Rows are points. The points of each table are mixes of a few directions, plus a little noise. Count the directions of each table, and those that both share. Where both have some left over, give the other angles between the two spaces (their principal angles), to ten degrees, smallest first.

First, 5 rows:
[[-1.2 -4.2 10.6]
 [ 0.4  1.1 -2.8]
 [ 0.3  1.0 -2.7]
 [ 0.0 -0.1  0.3]
 [ 0.6  2.2 -5.2]]
Second, 7 rows:
[[ 0.8  2.5 -6.3]
 [-1.0 -3.6  9.1]
 [-0.4 -1.2  2.9]
 [-0.3 -1.0  2.4]
 [-0.3 -1.1  2.7]
 [ 0.8  3.1 -7.8]
 [ 0.4  1.3 -3.2]]
Directions: first 1, second 1, shared 1

First:
[[-1.1  1.8  1.9  2.5  0.5 -0.1 -1.6  2.3]
 [-0.4  1.1  3.6  3.6 -0.1  3.4 -5.1  0.0]
 [-0.9 -0.1 -3.7 -1.4  1.3 -3.2  3.9  1.4]
 [-0.5  0.4  2.6  4.1  0.8  5.2 -6.4 -1.0]
 [-1.8 -0.1 -0.8  6.2  4.0  8.1 -8.5 -1.5]
 [-0.3 -0.9 -4.7 -3.6  0.7 -4.5  6.1  0.6]
 [ 0.7 -0.1  3.8  2.8 -0.7  5.6 -6.0 -2.3]
 [ 3.2 -2.8 -2.0 -8.5 -3.7 -5.2  8.4 -2.8]
 [-0.2  0.7 -2.1 -3.2 -0.7 -6.7  6.7  2.9]
 [ 0.9  0.3  1.4 -2.3 -2.1 -2.6  2.5  0.3]]
Second:
[[ 1.4 -2.4 -4.2  1.4 -1.3 -3.6 -5.2  1.1]
 [ 0.3  0.0 -0.9  3.1  0.7  3.6  0.0 -1.6]
 [-0.3  0.6 -1.1  1.6  0.3 -0.1 -0.8 -0.3]
 [-5.1  7.9  0.7  2.9  0.6  4.7  6.2  0.4]
 [-1.4  1.5  1.5 -0.4 -1.9  8.2  6.4  0.8]
 [ 5.1 -7.1  5.2 -6.6  3.4 -8.5 -4.7 -2.8]
 [-0.1 -0.5 -1.3 -2.1 -1.7 -4.3 -1.7  2.5]]
Directions: first 3, second 4, shared 0; angles 30, 40, 80

First, 10 rows:
[[ -2.4  -1.6   3.0   0.0   0.6   1.8  -2.4  -7.6  -0.4   1.9   0.3  -3.1]
 [  6.7   6.4   1.4  -1.4  -7.9   2.4   1.6   2.6   0.6  -5.8   2.2  -2.5]
 [ -2.8  -4.7  -5.2   2.0   7.0  -2.3   2.2   5.2  -0.3   2.4  -4.0   5.5]
 [ -2.0  -2.4   3.1   0.6   1.2   4.2  -1.8 -10.3  -0.7   1.5  -1.9  -4.0]
 [ -5.8  -3.1   1.3  -0.5   3.6  -5.2  -3.8  -1.3   0.3   5.5   2.9   0.9]
 [ -0.1   1.5   1.7  -1.2  -2.1  -1.9  -1.5   0.4   0.5   0.2   3.0  -0.8]
 [  1.3   1.6  -1.9  -0.4  -0.9  -2.4   1.1   6.2   0.6  -0.9   1.1   2.3]
 [ -6.7  -4.8  -0.4   0.2   6.1  -5.4  -2.7   0.1   0.2   6.1   0.9   2.8]
 [  5.1   1.8  -0.8   1.1  -2.4   6.9   3.5  -2.3  -0.6  -5.0  -4.1  -2.0]
 [  6.8   5.0  -2.0  -0.3  -5.1   1.9   3.8   6.8   0.4  -5.9  -0.4   0.8]]
Second:
[[ 2.8 -6.8 -0.1  4.4  0.3  6.7 -0.4 -0.2 -0.1  2.8  6.4  1.9]
 [ 1.4  3.9  1.1 -6.8 -2.5 -1.0 -3.1  2.8  0.6  3.8 -0.7 -3.5]
 [-9.1 -1.9  2.6  3.2  0.4  2.5 -2.0 -1.2  5.6 -0.7  2.4  0.0]
 [ 0.9  2.0  1.6  0.0  3.1 -9.1  0.8 -5.1 -0.5 -4.6 -2.6 -1.0]
 [ 0.7  2.4  1.9 -1.7 -2.8 -2.5 -1.8 -0.5  1.6  2.7 -2.8  1.2]
 [ 3.3  3.1 -3.5  1.4 -2.5 -2.3  4.5  0.4 -5.5 -0.9 -6.9  5.6]
 [ 3.0 -2.9  2.0  4.4 -0.6 -1.6 -0.1 -4.0  0.7  1.1  0.1  4.4]
 [-0.2  4.4 -6.6 -4.6  0.4  4.5  4.3  8.4 -3.5 -3.2 -4.7 -2.8]
 [10.8 -2.6  1.2 -0.4  2.1 -1.5 -0.5 -0.9  2.0  0.1 -0.3 -0.5]
 [-6.6  2.6  2.3 -2.7 -1.1 -1.4 -2.9 -0.1  2.5  1.0  0.6 -2.6]
 [-6.9 -4.2 -2.6  2.9  3.2  5.8  1.4  0.4 -3.6 -2.2  8.4 -2.7]]
Directions: first 3, second 6, shared 1; angles 60, 80

First (11 x 20):
[[ -1.9  10.2  -3.1  -9.2   5.6   1.1   9.1  -0.4  -7.1   9.7   7.0  -3.1
   -1.1   0.5  -0.1  13.5  -3.7   0.8   4.8  16.1]
 [ -0.6  -3.8   0.8   3.4  -1.9   1.5   2.1   1.6   4.6  -0.7  -5.6   3.7
    0.1   0.0   0.3  -1.8  -5.1   8.4   2.4  -7.9]
 [  1.0  -0.6   1.4  -0.4  -2.3  -1.8  -5.4   0.4   1.5  -4.1   1.8   0.0
   -0.8   0.1  -1.0  -4.0   7.2  -5.2  -3.5  -0.6]
 [  0.4  -1.5  -1.6   1.4   0.7   1.9   0.8  -0.5   1.3   1.0  -2.1   0.8
    0.9  -0.1   0.4  -0.1  -3.5   2.0   1.0  -2.0]
 [  3.9  -1.3  -6.5  -1.3   1.8   7.0  -2.4  -2.3   5.7   2.7  -1.7   1.7
    2.2   0.2  -1.3  -0.5  -2.7  -0.9  -0.3  -0.9]
 [ -0.9   1.1   0.4   0.9   2.2  -2.0   1.5  -1.2  -5.3   0.9   1.7  -2.7
    0.5   0.0   1.6   1.5  -1.1  -2.7   0.0   2.9]
 [  0.2   0.3   2.0  -1.4  -2.7  -1.4  -2.8   1.3   2.4  -2.7   1.1   0.8
   -1.4  -0.1  -1.6  -2.1   5.6  -1.6  -2.0  -0.3]
 [ -5.0  -5.1   8.8   9.9  -2.7  -8.2   3.6   2.0  -5.2  -5.5  -5.3  -0.3
   -0.7  -0.3   4.3  -4.5  -3.9   6.1   1.4 -10.1]
 [  3.4  -0.7  -5.1  -0.2   2.4   4.2  -3.2  -2.7   1.2   1.5   0.3  -1.0
    2.2   0.0  -0.3  -1.0  -0.7  -4.6  -1.6   1.1]
 [ -0.9   0.0   3.3  -0.3  -2.5  -2.5  -1.4   1.6   1.1  -2.9   0.4   0.8
   -1.4  -0.1  -0.7  -2.0   4.0   0.2  -0.9  -1.1]
 [  0.5   1.8  -0.4  -2.4  -0.1  -0.2  -1.4   0.0  -0.3  -0.2   2.4  -0.5
   -0.6   0.0  -0.9   0.6   3.5  -2.9  -1.1   3.2]]
Second, 11 rows:
[[ -5.2  -4.5  -9.2  -0.7  -6.9   2.1 -10.7  -9.6   1.8  -6.0  -6.8  12.0
    3.8 -24.2 -13.0   2.1   2.0 -14.3   0.9   1.5]
 [  1.9  -1.0   1.1   2.3   2.2  -0.8   0.2   0.6  -0.7   0.7   0.1  -2.0
    0.7   4.3   3.1  -2.7  -0.7   0.8  -0.7  -2.5]
 [  1.7   0.7   2.4   0.3   2.9  -3.0   0.7   2.0  -0.5   1.9   0.8  -0.6
    0.6   4.8   3.0  -2.4   1.3   2.1   0.5  -1.2]
 [ -0.7   2.3   0.2  -0.6   1.9   0.4   4.1   0.2  -3.8   2.3   2.2  -3.5
   -0.9   2.2   1.8   3.5  -2.9   1.1   0.7   3.6]
 [  1.2  -0.7   0.7   1.8   2.0  -1.0  -0.2   0.3  -0.9   0.9   0.0  -1.1
    1.0   2.5   2.3  -1.9  -0.5   0.1  -0.2  -1.7]
 [  0.3   0.8   0.2   0.5   3.3  -2.3   0.7  -0.7  -3.6   2.3   0.6  -0.7
    1.5   0.6   1.8   0.2  -0.9  -1.3   1.1   1.3]
 [ -2.3   5.1   4.4  -8.7  -4.5  -1.8   2.4   5.9   6.6   0.0   2.5   4.3
   -4.5   1.3  -3.6   3.2   7.0   7.5   1.7   3.1]
 [  1.2  -3.1  -0.4   2.0  -4.3   4.8  -1.6   0.7   5.2  -3.9  -1.3  -1.2
   -1.8   1.6  -0.6  -2.4  -0.4   1.9  -3.1  -4.7]
 [  0.7  -0.7  -0.1   1.5   0.5   1.1   0.5  -0.2  -0.6  -0.2   0.0  -1.9
    0.0   1.6   1.2  -0.4  -1.5   0.2  -0.7  -0.9]
 [ -0.6   0.9  -0.3  -0.1  -0.4   2.0   2.6   0.1  -1.3   0.2   1.2  -2.8
   -1.2   1.2   0.6   2.4  -2.4   1.1  -0.4   1.9]
 [  1.6   0.2   1.3   1.7   3.4  -1.5   1.4   0.7  -2.4   2.0   0.9  -2.5
    0.9   4.5   3.6  -1.5  -1.2   1.0   0.1  -0.9]]
Directions: first 4, second 4, shared 2; angles 70, 70

First:
[[  9.8   3.5  -2.8  -8.9  -1.8   0.7   4.5  -4.8  -0.1  -0.8   3.6  -2.9
    3.9  -0.3  -7.8   1.3  -1.0   1.3   1.1   4.9   3.3   1.9   5.0   3.9
   -2.1   2.1  -3.5   1.4   2.0   0.8   3.4  -4.0]
 [  1.0   1.0  -0.8  -0.5   0.8  -1.2   3.7   1.7   1.4  -0.4  -0.2  -0.6
    2.4  -1.0  -2.5  -2.1  -3.3   1.9   1.1  -2.6  -0.3   0.5  -0.5   0.7
   -0.6  -3.8   0.0  -0.6   1.9  -0.8   0.5   2.1]
 [ -7.6  -6.6   1.3   0.4   3.0  -3.1   0.6  -0.3   0.0   0.0   0.1   5.8
    1.0  -0.4  -1.4  -1.5   6.9  -6.5   0.6   5.3   2.1   0.0   3.7  -0.9
   -5.9   5.2  -3.3   0.0  -5.2   3.7  -1.8  -2.6]
 [  0.2   4.9  -0.2   3.2  -2.3   0.2  -1.2   4.6  -0.1   0.2  -2.2  -1.3
    0.4  -0.3   3.7  -0.9  -7.7   7.7   1.7  -8.1  -5.2  -1.7  -3.3  -0.1
    6.2  -6.2   7.2  -1.9   1.6  -2.7  -0.7   7.4]
 [  2.6   2.6  -0.8   1.5   0.8   0.1   3.4   2.9   2.0  -0.4  -0.9  -3.4
    0.8  -1.0  -0.6  -2.1  -6.0   3.7  -0.2  -6.3  -1.3   0.6  -4.4   0.0
    1.7  -7.7   0.9  -0.7   5.0  -3.2   0.9   3.6]
 [-10.2  -7.4   3.8   8.0   2.5   1.0  -7.7   0.2  -1.0   1.2  -2.2   3.2
   -7.6   1.5   8.5   1.5   8.7  -8.0  -4.1   1.8   0.5  -1.0  -3.9  -4.9
   -0.7   4.5  -1.6   0.7  -3.6   0.8  -3.2  -3.0]
 [  6.7   5.2  -1.8  -1.9  -1.6   1.3   2.5   0.5   0.8  -0.4   0.4  -4.4
    1.4  -0.5  -1.7  -0.1  -6.3   5.4   0.4  -4.0  -1.1   0.7  -1.9   1.6
    3.0  -5.2   1.6  -0.1   4.6  -2.7   1.9   2.4]
 [ -5.4  -3.9   2.4   5.0   0.9   1.6  -6.0  -0.4  -1.0   0.9  -1.4   1.2
   -5.6   1.3   6.3   1.8   5.4  -4.6  -3.0   1.1   0.2  -0.8  -2.7  -3.1
    0.6   3.3  -0.6   0.7  -2.0   0.2  -1.8  -2.2]
 [  2.7   0.5  -1.1  -6.9  -2.2  -0.7   0.0  -4.2  -2.1  -0.2   2.7   2.4
    3.2   0.5  -4.4   2.0   3.3  -0.7   2.4   7.7   1.8  -0.1   8.1   2.9
   -2.3   7.8  -0.9   0.6  -4.4   3.8   0.8  -3.5]]
Second:
[[  6.8   6.7  -2.7  -6.5  -2.7   2.4  -0.7  -3.0  -4.9   1.7  -1.5  -3.6
    2.8   0.8  -4.8   0.3   0.9  -2.0   2.2   1.2   0.6  -2.5   1.6   1.8
    0.8   3.1  -1.1   2.0  -7.6   0.8   4.5  -1.2]
 [ -8.5  -7.4   2.6   5.9   3.9  -1.8  -0.6   1.9   2.3  -0.3  -0.6   3.5
   -3.0  -0.2   3.4  -1.2   4.2  -4.8  -2.3   0.5   1.0   0.9  -2.4  -3.0
   -3.3   0.0  -2.3  -0.5   1.0   0.4  -2.9  -1.1]
 [ -1.7   2.2  -0.2  -2.7  -4.4  -3.0  -1.2   1.3  -1.2  -0.6   1.8   5.7
    4.5   0.0   0.5   1.2  -3.8   8.2   5.2   1.5  -4.1  -1.5   8.2   3.0
    3.0   3.7   8.4  -2.6  -3.0   2.9  -2.7   4.5]
 [ -2.1  -5.4   0.5   1.9   4.9  -2.6   6.8   1.6   5.1  -1.6   1.3   0.5
    0.8  -1.8  -3.1  -3.1  -0.4  -2.1  -1.6  -0.7   2.8   3.5  -2.1  -0.6
   -5.2  -5.1  -5.0  -0.4   6.9  -1.0  -0.7  -1.0]
 [ -4.7   2.7   1.1   2.7  -3.3   3.1 -11.1  -0.3  -7.1   3.1  -4.7   1.0
   -4.0   2.5   7.0   2.4   5.5  -4.1   0.5  -0.1  -3.1  -5.7  -1.2  -2.6
    4.8   7.2   4.1   0.9 -12.9   1.6  -0.1   0.8]
 [  3.7  -0.1   0.0  -2.0  -2.4   0.1   0.0  -2.2   2.1  -1.7   4.3   0.5
   -0.3   0.2   0.6   3.3  -2.4   5.8  -0.5   3.1   0.2   2.4   3.8   2.2
    1.6   1.3   1.9  -0.7   6.7   0.0  -1.4  -1.5]
 [ -4.6  -1.9   2.3   7.1  -0.2   1.0  -4.8   2.7   1.0   0.0  -1.2   0.6
   -5.1   0.7   8.1   1.3  -1.1   2.2  -2.4  -3.9  -2.7  -0.4  -4.5  -2.6
    4.1  -2.3   3.8  -1.1   3.2  -2.0  -2.9   2.4]
 [  1.6   1.4  -0.8   0.7   2.1   1.6   1.6   0.4  -0.4   0.9  -2.5  -4.1
   -0.8  -0.2  -1.6  -2.1   0.5  -4.2  -1.4  -3.2   1.4  -0.4  -5.3  -1.4
   -1.1  -3.7  -4.0   1.5  -0.7  -2.0   2.7  -0.5]
 [  9.2   1.8  -3.0  -7.1   1.7  -0.8   9.9  -2.3   3.1  -1.7   3.2  -4.0
    5.1  -1.8 -10.2  -2.0  -3.5   0.9   0.5   1.4   4.1   3.6   1.7   3.4
   -4.5  -4.2  -5.9   0.9   6.5  -1.0   3.6  -2.6]]
Directions: first 4, second 5, shared 4
